Rows are points. Each copy is the shape, with its points in the same order, stretched, turned, moved and blurred by noise. Say if it was mirrored as well.

Shape:
51, 9, -2
-5, 40, -30
8, -25, -24
21, -3, 44
0, 37, 39
-15, -5, -26
12, -17, 28
Copy 1 (7 x 3):
20, 36, -26
-45, 19, -17
9, -22, -18
37, 31, 22
-3, 47, 36
-14, -26, -8
36, 15, 20
Copy 1 is: only turned
Copy 2, 7 rows:
60, -2, 13
3, 51, 11
30, -4, -39
22, -42, 25
-3, -7, 56
2, 17, -19
22, -37, 4
Copy 2 is: only turned
Copy 3:
1, 25, 50
-24, 52, -5
-13, -8, 8
46, 19, 22
37, 55, 5
-16, 12, -12
34, 4, 12
Copy 3 is: mirrored

Shape, 10 rows:
-25, -3, 21, 6
-33, 43, -5, 20
11, -25, 38, -36
37, 6, -15, 16
24, -10, -25, -7
23, 43, 1, 26
29, 7, 8, -9
17, 10, -28, 2
31, -31, -9, -14
36, 4, 14, 17
Copy 1 (10 x 4):
-18, -14, 10, 11
-31, -4, -41, 13
-10, 33, 52, -5
28, 23, -15, -18
8, 20, -8, -38
19, 29, -31, 13
13, 38, 8, -13
8, 19, -30, -31
17, 20, 22, -39
27, 19, 6, 1
Copy 1 is: only turned
Copy 2 (10 x 4):
-11, -9, 30, -5
-55, 2, 7, 23
30, 20, 21, -37
25, 14, -8, 46
28, -3, -25, 22
-17, 34, 7, 47
20, 27, -2, 13
11, -3, -23, 32
49, 3, -4, 7
20, 24, 22, 32
Copy 2 is: only turned
Copy 3:
-41, -8, 14, -7
-28, -33, 20, 42
-18, -6, 11, -60
13, 18, 12, 10
6, 10, -12, -3
14, -6, 45, 32
8, 1, 19, -15
5, -2, -7, 17
0, 23, -17, -31
5, 15, 33, -5
Copy 3 is: mirrored

Shape, 11 rows:
13, 25, 16, 6, 29, -20
11, 8, -52, -12, 9, -23
-12, 16, -27, 40, 52, -14
-17, 16, 45, -29, -20, 27
10, -15, -26, 14, 23, 32
15, -42, 26, -6, -4, -2
29, -26, -7, 11, 7, 41
0, -6, -10, -11, -8, 34
41, -23, -35, 29, 14, -12
-19, 2, 5, 13, -6, 16
20, 19, 23, -4, -23, -15
Copy 1:
-31, 3, 39, -6, -5, -24
11, 22, -27, -8, -12, -53
-28, 33, 9, 10, 29, -41
-16, -29, 18, -19, -19, 37
8, 0, -26, -24, 39, -34
26, -31, 22, 3, 5, -3
26, -10, -5, -31, 30, -20
15, -15, -20, -24, 4, -8
26, 23, 4, -10, 24, -55
2, 4, 6, -1, 13, 16
-8, 3, 40, -16, -31, 8
Copy 1 is: only turned
Copy 2:
34, 17, 25, -1, -5, -15
47, -18, -18, 31, -12, -5
18, 13, 31, 48, 11, 18
-12, 52, 9, -45, -7, 2
7, -18, 9, 12, 1, 46
-2, -26, 24, -27, 8, -11
2, -32, 16, -12, -10, 44
-7, 2, -12, -9, -12, 31
29, -60, 24, 25, -12, 7
-16, 22, 14, 3, -9, 7
17, 8, 12, -19, -36, -23
Copy 2 is: only turned
Copy 3:
-21, 43, -10, 0, -23, 6
29, 7, -9, -41, -14, -16
18, 57, -26, 3, -9, -34
-48, 1, 16, 14, 32, 24
27, 13, -33, 7, 20, 3
-28, -27, -32, 12, -12, 15
20, -3, -32, 20, 11, 26
8, -4, -7, 0, 29, 11
38, 3, -33, 0, -38, -2
-5, 10, -2, 19, 17, -8
-21, 4, 16, 6, -27, 18
Copy 3 is: mirrored

Shape, 13 rows:
-14, 10, -38, 39, -18, 39, 22, 15
-32, -26, -13, 7, -19, 5, 38, 9
34, 28, 33, 40, 6, -18, -23, -27
-2, 23, 30, 38, 5, -24, -31, -19
-40, 1, -14, -29, -35, 43, 12, 35
-14, -9, 29, 13, -20, 39, -1, 4
-21, 1, -17, 6, -35, 18, 20, 50
-7, 46, 34, 4, 20, 9, 4, -8
8, 29, -1, -39, -16, 9, 13, -2
33, 24, 41, -15, 5, 7, -13, 2
19, 14, 33, 17, 5, 15, -10, -27
26, 19, 37, 23, 34, -8, -3, 2
5, -5, 0, 28, 37, -10, -35, -13
Copy 1:
-55, 7, 46, -9, -45, -1, 25, 54
-35, 22, 33, -18, 9, 42, 15, 9
7, 13, -32, -16, -56, -19, 15, -18
-7, 6, -36, 17, -40, 3, 18, -20
-14, 20, 44, 27, -2, 27, -25, 40
-12, 17, 26, -6, -44, 31, -19, -3
-22, 23, 27, 8, -19, 43, 12, 57
-7, 1, -28, -4, -20, -12, -35, -4
22, 33, 6, 6, 5, -21, -22, 19
43, 12, -16, -13, -23, -11, -31, -6
6, 9, 1, -21, -45, -15, -12, -23
16, -13, -24, -37, -30, -2, -8, -12
7, -35, 7, -5, -20, -19, 29, -22
Copy 1 is: only turned
Copy 2:
-19, 12, -30, 10, -12, 4, -52, 12
-10, -5, -10, -17, 4, -12, -49, -18
22, -13, 42, 30, -7, 36, 23, 9
4, -18, 31, 37, -5, 12, 11, -11
-17, -6, -44, -29, 13, -38, -15, 8
-17, -35, -17, -9, -17, -19, -12, 18
-3, -9, -18, -8, 26, -20, -51, 12
27, 7, 33, 16, -6, -11, 23, 19
28, 7, 2, -23, 18, -3, 36, 3
20, -15, 39, -6, 11, 3, 44, 30
8, -14, 21, 9, -20, 12, 26, 15
12, 2, 60, 23, 0, 19, 5, 24
-35, 19, 24, 29, -12, 27, 2, -9
Copy 2 is: mirrored
